Each row is a point. To make a cloud, some directions were put in groups of two or more. Within a group, all points are equally far from the middle, so they leave a hole (a ring in 2 directions, a hollow ball in 3). The other directions are filled evenly. Then the cloud was stretched, turned, moved and blurred a little. How many holes are there, and how many directions does each take, smallest first?

Cloud (14 x 2):
[[-29 -42]
 [ -1 -47]
 [-30 -42]
 [ 50 -11]
 [-44  20]
 [ 33  31]
 [  8 -45]
 [-43 -34]
 [ 30 -37]
 [ 22 -41]
 [ 32  32]
 [-56 -10]
 [ 33  33]
 [-55   3]]
Holes: 1 (2)

Cloud (29 x 4):
[[-29 -19  -8  -2]
 [  2 -31  19  51]
 [ 61   0   3 -24]
 [ 18 -37  46 -10]
 [ 34   5  57 -32]
 [ 79  -2  11  23]
 [ 14  21 -42  -5]
 [-41  47  19  37]
 [-11  18 -13  75]
 [ -2  42  47  43]
 [ 25 -15 -24   1]
 [  4  41   6  74]
 [-12 -33  17 -11]
 [  5 -36  18  39]
 [ 53  30 -32  26]
 [ 60  28   5  58]
 [  6  -2  62  59]
 [ 51  15  27  69]
 [ 16  32 -44  41]
 [ 75  17  44  15]
 [ 26 -30  47 -23]
 [ 33 -23  44 -30]
 [-28  14  29 -38]
 [ 20  -7  58 -34]
 [-17  16  67  36]
 [ 59  42  11  -2]
 [ 11  47  18 -28]
 [-21 -23  -5  36]
 [  6  43  29  65]]
Holes: 1 (4)

Cloud (46 x 6):
[[-17  -9  33  27   9 -42]
 [ 31 -27  16 -16  58  60]
 [ 59  17  56  25  14 -29]
 [ 13 -58   9 -70  39 -12]
 [ 37 -67  32   0 -42  -7]
 [ 23  52 -32 -12 -24 -13]
 [  5  37  31 -25 -45   5]
 [  6  34  58  45  -2 -42]
 [ 11  11 -36 -18  79  -4]
 [-28 -15  15 -61 -36  47]
 [ 55  41  13 -29 -58  59]
 [  6  14  52  36  55 -15]
 [-10  21  -6  17  58  20]
 [-29 -16  -1 -36 -45  16]
 [ -9  24  -7 -43 -25 -26]
 [-24 -30  24 -12 -51  35]
 [ 31 -38  -9  34 -60  50]
 [-16 -36   9  22 -20 -42]
 [ 39 -12   5 -52 -81  30]
 [ 69 -39  27  16 -24 -19]
 [ 50   1  45  -9  56   9]
 [ 49  18  16  40  26  37]
 [ 12 -11  63   2 -10 -12]
 [ 34 -16   5 -66  51  41]
 [-57   1 -16 -40  -5 -16]
 [ 52  43 -25  41 -28  15]
 [ 86  12  -2 -17   7  29]
 [ 61 -21 -13  45 -23  31]
 [ 29   8 -44 -39  44 -10]
 [ 22  17  -4 -62  41  43]
 [ 46 -19 -17 -48  37  17]
 [-18 -15 -54  -5  40   2]
 [ 58   9 -12 -46 -57  41]
 [-21 -13   7  20 -34  -1]
 [  1  19  -1  57 -29 -36]
 [ 64 -28  15 -55   8  37]
 [ 76  13  25  20  34  22]
 [ 17 -50 -16  41 -28 -19]
 [ 55 -35 -13  15  -9  62]
 [ 39  14  -3 -21 -78  65]
 [ 95 -35  12 -18 -13  42]
 [ 55  29 -20  58   7  -7]
 [ 18  55   3  14 -30  36]
 [ 10   9 -19 -19 -31  54]
 [ -5  46  -1 -10 -37 -21]
 [ 50 -19 -36  43  -1 -12]]
Holes: 1 (3)

Cloud (75 x 8):
[[ 84  28  34 -20  51  -9 -22  28]
 [ 70 -15  34 -30  62 -25 -56 -31]
 [ 11   2  35 -35 -23 -70 -18  13]
 [ -7 -76 -30 -48  17   0 -45  42]
 [  6  19  94  15  56 -17  16 -13]
 [ 40  61  46  45  10 -21  -2  16]
 [ 40  54  36  25 -37  -2 -49  -6]
 [ 45  64  45 -14  -6 -17   8 -31]
 [ 46   6 -16 -26  31  10   6  53]
 [-75   1 -24  -6  21  -3 -21  70]
 [ 93  37  31   4   7 -30   8 -20]
 [ 19   6 -10 -47 -50 -39 -53   2]
 [-24 -23  15  22  32 -81  44 -33]
 [ 26  47   7  18  27 -17 -35  68]
 [ 51  48   0  -2 -21 -10   8  19]
 [-83 -21  13  -1   9  17 -11  62]
 [ 17  59  -4 -15  -8 -37  37   1]
 [-72 -53  21  -8 -10  -5   6  24]
 [ 55  12  -3  -8  23 -73  46  -3]
 [-21   1 -52  24  35  -3 -32  50]
 [ 51  -9  51 -21  16 -30 -16 -54]
 [ 47 -21  55 -55  22  -5 -19  64]
 [-25 -25  17  19  36  19 -64  67]
 [-42  28  41  -1  54   4  -7  -5]
 [ 66   8  20  -1 -17 -14 -76 -47]
 [ 18  58  51 -31  54 -49 -31  14]
 [  9  -5  32 -48  35  23  39  65]
 [ 10 -52  54   0  41 -19 -36 -16]
 [ 16   9 -41   8 -14 -26  22 -59]
 [-12 -53   1   8  -9  28 -66  -4]
 [ 57  19  47 -58 -19 -24 -14  21]
 [ 34  25 -21 -36 -26  20 -26  61]
 [-29  26 -39  16 -43 -23 -20   7]
 [-52   4  71 -10  37  -2 -42  23]
 [-41 -21 -35  14 -55  12   9  -5]
 [ -2  23  74 -45  46 -33 -16  -1]
 [-35  11 -46  14  16   8 -11  -2]
 [-32 -26  59  18  35   4  18  55]
 [-32  26 -18 -37  39 -20  20  79]
 [-12 -50  -9 -44 -11 -29  17  51]
 [ 58  23  13 -27 -19 -41  34   0]
 [ -7 -10   9  15 -13  59 -40  32]
 [-44  43  75  27 -29 -22 -24 -16]
 [-18 -68   2  -6 -23  28 -28  21]
 [ 32  44  47 -31 -46  40 -51  22]
 [ 17 -44 -39 -27   3 -43  19  -5]
 [-31  11 -19  28  -2  17  29  36]
 [-45  -1  17  41  48 -21 -21 -14]
 [-38   0  43  53  23 -34 -19 -37]
 [ 33  39  24 -13 -71  -2 -41  11]
 [ 65  56  32  24 -18 -13 -19 -42]
 [-25  -7  10 -47  47 -14  23  94]
 [ -5  19   6  -8  76 -71 -14 -16]
 [-30  26  78  11  -9  12 -65  21]
 [ 69 -10  60  -8   5 -56  -6  17]
 [-65  41 -19 -17 -42 -21 -47  39]
 [  0  25  64  33 -38  30 -26  37]
 [ 18 -58 -10 -26  24  13  11 -17]
 [-47  11  65   6  45  24  -2  26]
 [ 42  -8  86  10  52 -43   4 -37]
 [ 21  30   2 -29 -17   7  46  44]
 [-14   1  89  30  -5   9 -38  25]
 [-54  28 -32  -1   5   5  10   4]
 [ 33 -57 -36  -6  11 -36  35  -8]
 [-68 -32  -2 -18   8 -38   2  47]
 [  4  -3 -25 -40  53 -58  11  -8]
 [-17 -39 -33   5 -10  33 -67  55]
 [ 61  44  48  17 -22  19  -9 -13]
 [ 76  27 -28  -9  -4 -44  -8  -7]
 [ 11 -16  15   5 -47  49 -30  45]
 [  0   4 -19  -1  56 -35  42 -41]
 [-36 -42  31  30  55 -14  10  21]
 [-66  12 -33  11  11 -10 -15  35]
 [ 11   6  27 -52  15  41 -26 -19]
 [ 13  -1  47   2 -47  21 -41 -49]]
Holes: 2 (3, 3)

Cloud (101 x 9):
[[  14   21   20  -45    8  -16   55   49   33]
 [ -31  -36   62  -23    9  -27    1   34  -38]
 [ -29   -4   15   31  -50   44   18  -36   22]
 [ -43   43   18  -29   50   15   13   26  -55]
 [ -29  -16   39   30   -3   25   20  -15   26]
 [  51   18    3   20  -17   15  -31  -73   34]
 [ -16  -43   47   23   56    7   14   56   24]
 [  -4  -39   13  -59   35  -44   49   16  -35]
 [ -32  -26   59  -50   60  -16    7    5  -13]
 [ -23    2  -40   -3   26   23   54  -58  -51]
 [  29   21  -22    1    6   -2   51  -45  -37]
 [ -55   37   -9  -11   -4  -50   64   -5   -1]
 [ -27    4   20   24  -27    1    2  -54   26]
 [ -26  -38  -11  -21  -44   44   21    3    0]
 [  -8  -46  -41    3  -22  -25  -23   -5    4]
 [  14   20  -23  -14    1   62   69  -16    8]
 [ -23   49   19  -36  -57   53    7   12   40]
 [ -15   11   45  -12  -63    1   -3   28  -17]
 [ -40  -17  -31  -53   10  -19  -16  -13  -66]
 [  14   34   36  -16  -11  -27   66   54  -18]
 [   2   -7  -25  -43   -1  -14  -15   15   74]
 [ -45  -32  -11  -36   27  -54   27  -25    4]
 [ -42  -77  -61  -95   36  -34  -12   10  -29]
 [ -35    3  -54   47   -3  -58   29   -7  -50]
 [ -25    4  -16  -53    0  -19    0  -37  -54]
 [ -41    6  -16  -24   48   -6   -2   33  -64]
 [ -24    9   33   47  -35  -12    7   65   -8]
 [   6   12  -36  -69   -3   -3  -29  -29   51]
 [  28   -6   -5  -57    4  -28   28   -9  -50]
 [  16  -61  -58   -4   91  -63   68  -65  -64]
 [  10    3   -4   37  -49    1  -10  -37   -1]
 [ -16  -41   67  -24   50  -39   11   69  -46]
 [  15  -18  -47   44   39  -76   67    0   -1]
 [ -35   70  -12  -16   18   20  -24  -23    8]
 [ -18   34   59   35   51    2   28   33  -64]
 [  51  -47  -41   41    1    2   46   -6  -39]
 [ -61  -42  -62  -26  -25    9   44  -39  -25]
 [   3   62   72   48   33   23   27   65   21]
 [ -30   39  -19    6    8  -36   25   10   42]
 [ -28   -4   39    2    7   13  -29   60  -52]
 [  17  -20  -24  -30  -16   -3  -52  -10   14]
 [ -27  -46  -38   -8  -26   11  -20   29   -6]
 [  -3  -47   30  -25    5    7   10  -29    8]
 [  16    1   35   -5   -7   15   72   50  -44]
 [  41  -24   -8    6   25   15   84  -11  -84]
 [ -22   28  -26  -71    8  -13  -49  -38   -8]
 [ -56  -33   61    4   30   29  -13   43   46]
 [ -26   56   70  -13    4   46    0    7   -8]
 [ -53  -38   44   20    3    0   19   53   11]
 [ -19  -38  -36  -23   65  -42   58  -14  -25]
 [ -12  -29  -41    2   -4   -7   21  -53  -39]
 [  24   29   61    2  -30   49   57  -22  -10]
 [  -3  -14  -52   -1   68   14   44  -89  -33]
 [  -3  -14   81  -31   37  -16  -28   26    4]
 [  10   -5  -50  -55   76  -52   25  -31    2]
 [  -8  -21    9   15   32  -32    9   14  -15]
 [  69  -12   48   40   -1  -45   65   14    5]
 [  -9  -16  -22  -42   86   18   20  -18  -40]
 [  49  -36  -37   -1   41   21   -1   24  -15]
 [  -9  -40  -50  -44   34  -21   16  -27  -79]
 [  -3   27  -34   12   19   21   -7  -29   13]
 [ -49  -11  -15    4   21  -13   64  -14  -35]
 [   8   20    9    8   26   -6   25  -64  -15]
 [  16  -17  -54   -4   20  -20   59    1  -38]
 [  11  -35   11   29   11  -48   11  -64   -5]
 [   0   14   80    3    7  -38   56   -1  -61]
 [ -20  -50  -34  -40    6   -2   19  -45  -72]
 [ -57   16   11   20  -15   -7   15  -36   10]
 [ -45  -38   61  -25    1  -80   40   17  -10]
 [  16  -28   26   24  -16    4   22   -1   53]
 [ -23   -8   65    1   11  -31   20  -10  -17]
 [ -40  -17   79  -70    8  -58   -9   17  -23]
 [  23  -23   -8  -39   13   48   26   26  -32]
 [  23  -50   16  -14   53  -37   52   94    3]
 [  15   63  -11   19   18   25   48   12   17]
 [ -43   34   -5  -41   66   19   47  -11  -46]
 [ -31  -22   44    5   26    8   36  -67    7]
 [ -18   -9    8   21   61  -38   13   24   -3]
 [ -16  -13   18  -35   10  -20   69   10    1]
 [ -32  -41  -25   17    3  -71  -20   17  -37]
 [  16    2  -10  -28   60  -66    5  -34  -13]
 [ -22    1  -11   19   -9   54   -8   13   58]
 [  29  -12   27  -13   -6  -40   58   30    6]
 [ -13   20   57   13  -53   35   40  -23   46]
 [  -1   33   34   -4  -21   -1   65   67   38]
 [ -35   -4  -54  -14   29 -100   60   17  -44]
 [ -67   32   19    0   10    1   52   34   39]
 [ -53  -46   53  -65   -6  -18  -13   62   49]
 [ -36  -82   34   -5    2  -56   35   -2   11]
 [ -33   -1   76    6    9  -34   -1   23   10]
 [ -11   49   27  -25    6   10   73   -8  -12]
 [  29   26   26   33   21   17   34    6  -37]
 [  -4  -11   68  -77  -12   -7   24   49    8]
 [ -26   36   65  -11   22    5   12    9   21]
 [ -26   29  -14   39   75  -12   31  -24  -22]
 [   8  -26    0   41  -27   46   45  -15   -6]
 [ -22    3  -40  -58   48  -20  -11    6  -36]
 [  40    3  -38  -75   22  -45  -13   -6  -30]
 [  11   36   22  -57  -13   30   18   15    2]
 [  52   -3  -38   35  -33   40   37  -31  -66]
 [ -63   -2  -33   18   38  -49   38   37  -39]]
Holes: 0

Cloud (94 x 9):
[[-30 -58  12  10   3   0  29  45  64]
 [ 33 -82 -26 -49  13  -3   8 -22  62]
 [-19   1 -16 -26  73  -2 -57  42  33]
 [ 45  10   4 -54  21  23 -14  24 -35]
 [ 80  -6 -28 -32  -6  16  13  -7  43]
 [ 23 -17  -4  60  22  10  32 -47  14]
 [ 13 -46 -25  10  36  -1   4  22 100]
 [-35 -49 -35 -10  74   0 -20 -25  39]
 [-18  16   6 -49  47  14 -69 -11  59]
 [-37  39 -34   1  45  58  -6  12   2]
 [  0 -43  13  -6  54  13 -45 -43 -28]
 [ 25  -7 -21  -7  12 -52 -68  36  77]
 [-72  28  17  -1  35   6   1 -62  25]
 [ 81 -45  30 -16  -5  44 -19  -9  28]
 [ 26  -9   6  68  17   2 -48  46  47]
 [ 44  18  40  65 -18  44   3  -4 -49]
 [ 33  -1  32  63   3 -46   7 -14 -41]
 [ -9 -14  71  33  39 -22  -1 -38   3]
 [  1  75  12   4  47 -39 -28 -37   4]
 [-13   2  12  -8 100 -27 -46 -25   4]
 [ 40   8  46  86   2 -10 -18  34 -13]
 [-18  28  16 -39  42  25 -68 -21  47]
 [ 53 -39  19   5 -60   1 -64   9   5]
 [ -9 -58 -31 -27 -14  -5  22  -2 -33]
 [-37   4 -63  10 -14  15   2 -33  58]
 [-21   5  -6  -9  10 -40 -78 -21  72]
 [-21 -31   8 -24  18 -28  38 -24 -60]
 [-11  12   2 -61  19 -13 -59   1  71]
 [ -5 -21 -20  57  -9  23  -2  57  53]
 [ -6 -43  16 -13  58 -10  63   8 -36]
 [-18  -2 -55  10  34 -25  20  28  52]
 [-42 -12   1 -23 -37  23 -12 -45 -26]
 [ -9 -15  -1   6 -34 -60 -51  44  35]
 [-41 -27 -23 -70  65 -25  -6   7  67]
 [-29 -13 -10  -6  81  -4 -51 -54  11]
 [ 22  39 -17  50 -17  57 -27 -21 -15]
 [ -5 -42 -12 -26 -21  45  -1  65  70]
 [ 27 -19  41  57  -1  13  45 -42 -15]
 [ 23  45  32 -36  -6   2 -18  25 -23]
 [ 39   5   0 -31  42  61 -13   4 -33]
 [-37  22  32   9  40  55 -43  13  50]
 [ 28 -32  50  -8  54  34   1  63   3]
 [ 15 -45  71  34  29  -5 -31   5  31]
 [ 62 -25  38  -4  35 -55  -6   5  58]
 [ 49  -8 -12 -28 -37   9 -19  64  79]
 [ 21 -12  49  36   5  64 -25  57  47]
 [ 17 -15 -48 -31 -39  32  16   7  74]
 [ 47  18 -34 -27 -37 -23 -30 -12  62]
 [-17  60 -15  25   9  18   8 -60 -33]
 [ 39  42  25  17  14  51 -37  -5  49]
 [ -5 -18  -5  22 -36  63 -28 -47  35]
 [ 69 -21 -39 -35   0  18 -25   6 -12]
 [  0  25 -21 -11  47  73  14 -22 -20]
 [-27 -26 -58  -8 -12   0  19 -45  60]
 [ -1  28  57   3   1  17 -60  33  34]
 [ 28 -16  23  36  12  53  52  21 -44]
 [-35 -40   3  -3  41  30 -15  38  86]
 [ 76 -23  45  61  20  27  -4  15 -25]
 [  4  47   6 -29 -14  13  34   0  -3]
 [ 13 -16   2 -43 -29 -18  16 -46  41]
 [-21  42 -34  29 -46  10 -53 -17  29]
 [ 19  -7  51  18   9 -44  45 -40 -16]
 [ 25  64  41   3 -10  18 -28  -4 -33]
 [ 13 -21   4  32 -11  36 -60   2 -38]
 [ 32  17 -14  28  17  62 -26  45  -9]
 [  5 -23 -19  29 -24  -2  23 -21 -51]
 [ -8 -41  32 -38  25 -65 -36  23   4]
 [ 87  -9  47  33   1 -36 -10  -2 -31]
 [-25 -25 -35 -27  -2  43  21 -27  79]
 [-42  29  11   5 -17  -6 -26  23 -43]
 [ 56  52   9 -26   1   4 -14  35   6]
 [-59  -2 -12 -33   9 -58 -25 -36  51]
 [-40  49 -36 -19   1 -20 -24 -60 -19]
 [ 35 -43  24  12 -40  23  52  59  20]
 [ 12  26 -17 -16  49  13  14  63  19]
 [-64   6  11  -5  61 -48  37 -17  -6]
 [ 52  39 -11  18  20 -19 -45 -36  39]
 [ 84   6  -7 -19 -31   6  12  40  -8]
 [ 10  27  21  32  21 -72  32  -8  21]
 [ 34  21 -18  16 -37  -4 -54 -49  30]
 [ 13  19  -8   1  15  66  31  20  56]
 [ 44  15  -6  27  13  20 -51  41  85]
 [ -6 -18  20  20  52  35  27 -47  49]
 [ 67 -67  28 -19 -30  -9  10  69  39]
 [ 19  62 -19  21  13 -33 -63  -6  35]
 [ 55  19  22 -45  21  43 -16  -1  14]
 [ 19  -9 -29  21 -45  33  38 -36  24]
 [ 68   5   8  17 -39 -17 -48  31 -31]
 [  3  -5  47  41 -13  66 -35  42  43]
 [ 23  35  56  29 -23  29   2 -13 -54]
 [ 49  -3  40 -11  51 -62  10  26  40]
 [ 30 -24 -20   1  12  -2  25  70 -13]
 [ 32 -42  15 -65  37 -16  -5  -6 -40]
 [ 46  38 -23  10   7 -21 -55 -35  40]]
Holes: 3 (3, 3, 3)

Cloud (96 x 9):
[[-17 -28 -57  92  -3 -42  -9 -11  -5]
 [  7  33  -8  58 -38  33 -23 -64  10]
 [  9  27 -44  17   4 -32  70 -24  31]
 [ -1 -16 -46  70 -18  25  19   6 -10]
 [-33  57  56 -38 -14 -13 -23 -28   7]
 [ 18  70  13  23 -94  -1  14 -20  21]
 [-24 -24  -2  63 -68  13  21 -15  38]
 [ 20  39 -10 -16  -6  24 -77 -21 -25]
 [-45  76  46  -6 -14 -28 -19 -68  -2]
 [-24 -13 -77  86  -4 -33  20 -17  23]
 [  8  23  37  40   8 -80 -14 -15 -22]
 [ 41  58 -16  12  28 -45 -54 -17 -20]
 [-17  -5 -24  48  40 -52 -21 -39 -60]
 [ -4  32  26 -25   9 -40   2 -62   7]
 [  4 -42   7   1  32 -42  -4  15  -6]
 [-20  30 -21  34   5  40  22 -50 -13]
 [ 14  45  -5  70 -48 -54  44 -42  -6]
 [ 42  38  29 -20 -47  -9  16 -43 -11]
 [ 64 -12   9  90   3 -40  -3   5  46]
 [-42 -26  17  50 -60 -16  -1 -15 -30]
 [-46  48 -50 -10  16 -33 -26 -13  19]
 [ 31  27 -12 -14 -35 -28 -64  20 -26]
 [-12  56  -3  -5 -31  -7   0 -50 -57]
 [-24  78   2 -17 -17  24  16 -29   7]
 [ 10  68 -22   5  21 -24  35  23  37]
 [ 26 -31  -5  11  96 -37 -25  -1  16]
 [-61 -12  -1  34 -27 -22 -42 -57  -5]
 [ 17  50  35   2   9  14  10  21  71]
 [-34  -1 -10  53 -56  25  29  -2 -12]
 [-37  -8 -14  -8  -3   6  33   8  22]
 [-57  20  10  32  67  34 -35  -2  -4]
 [-23  24 -53  47  13 -41 -32 -89   2]
 [-41  61  24  42  56  32 -15 -50 -24]
 [ 38  22  55  27 -39 -57  -2   6  -3]
 [ 27  49 -28  13   6 -67  -8 -19  23]
 [ -6   2  40   7  -4  52 -45  -6  37]
 [ -1  -3  41  51 -13 -39  23  12 -20]
 [ -8  49  20   7 -63  -9 -13 -27  52]
 [ 13 -10   7 -53   9  19 -14  32  -2]
 [-15 -57   8  30  -3  -3 -33 -28 -37]
 [ 26  46 -11  56 -39  33  -2 -63  40]
 [ 39  60  20  44 -57  56 -10 -21  -4]
 [-19  38  53  -2  27 -12  16 -17 -34]
 [  1  13   3  42  -5 -30 -20 -43 -90]
 [-10  40  -5  64 -19  38  20 -55  -1]
 [-52   8 -18  20  35 -39  -2   0  19]
 [ 31  60   7 -25  38  18   5  52  17]
 [ 56  43  28  26 -12   7  -7  52 -22]
 [ 36  74  40  44 -60  32  -5 -35 -29]
 [ -4  47 -50 -17  20  -6 -18   0  49]
 [-32  52 -13 -59  24  -2  11  25 -33]
 [ 73 -30  -4  48  31  -4 -30 -35 -20]
 [  5  -2 -12  34  60  13  11  67   5]
 [-49  -6  50  46  -3  -2  -5 -48  -5]
 [ 41  11  -3   5 -17 -36  26  45  34]
 [ 33 -15  24  75  29 -15  35   1  35]
 [-16  57 -13  46 -50 -13 -16 -55 -33]
 [ 39  24  25  59  14  17 -51   6  37]
 [ -8 -12   5  88 -15  16  48 -36  24]
 [ 16  21 -10  28  12 -52 -13  52  48]
 [ 40  15 -46  67   1 -52  -4 -30 -50]
 [  2  34 -37  51  16  54 -34   9 -34]
 [-50 -11 -47 -15  75 -15 -15  -4   7]
 [ 21 -19  20  77  17 -16  44  -2  20]
 [  7  27  45 -12 -72 -64  16 -36 -17]
 [-17 -11 -13  65  25 -39 -67 -11 -63]
 [ 14  72 -37  16  60   2 -20 -29 -41]
 [ 33  14  49  74 -31 -32  -4  24  59]
 [ 14  62   6  -4 -30 -45  24  39 -30]
 [  5  23 -16  38  37 -42  24  60  48]
 [ 18 -45 -28  40  50   5 -62 -28  40]
 [-34  44   8 -38 -25  64  13 -26   9]
 [-49  25  25  30 -46  59   7 -11  52]
 [ 38  45 -28 -29  17 -41 -30 -12 -74]
 [-13  30 -25  70  12  49   8 -33   8]
 [-43  52 -30   0  17 -62 -24 -36   6]
 [-51  41 -41  13  40   9  37  32  33]
 [-35 -34 -53  50  11 -46  10 -11  49]
 [-29  16  88 -11 -52   6 -52  25 -21]
 [ -5 -26 -25   2  36  -3   9  73  -8]
 [ 64  29  18  47  26 -26  15 -51  12]
 [ -4 -47 -38  25  43  24 -31 -16 -38]
 [ 83   2 -45  26  19   7 -11  19  24]
 [ 43   9  -4  49 -30  14 -39  45 -12]
 [ -2  45 -44   2  35  34  -2 -36 -58]
 [ 14  32   9  72 -79  -6  47 -40 -37]
 [  4 -41 -35  62  17   2   9  27  64]
 [-15  55 -43  26  16  32  46 -28   9]
 [-10   1  53  69  -3  22 -55 -23  -5]
 [ 14  73  15 -27 -11  -2 -29  15   0]
 [ 14  -2 -30  -7  12 -36  71  53   5]
 [-44  31  36  16 -36 -25  34  15  14]
 [ -3 -17  13  60 -23  65  13  -7  38]
 [ 26  42 -48  34 -21  28 -21 -10  38]
 [ 50 -29 -51  18  39  -1 -45  28  23]
 [  4  38 -67 -27  31 -30  10 -16  -8]]
Holes: 1 (4)
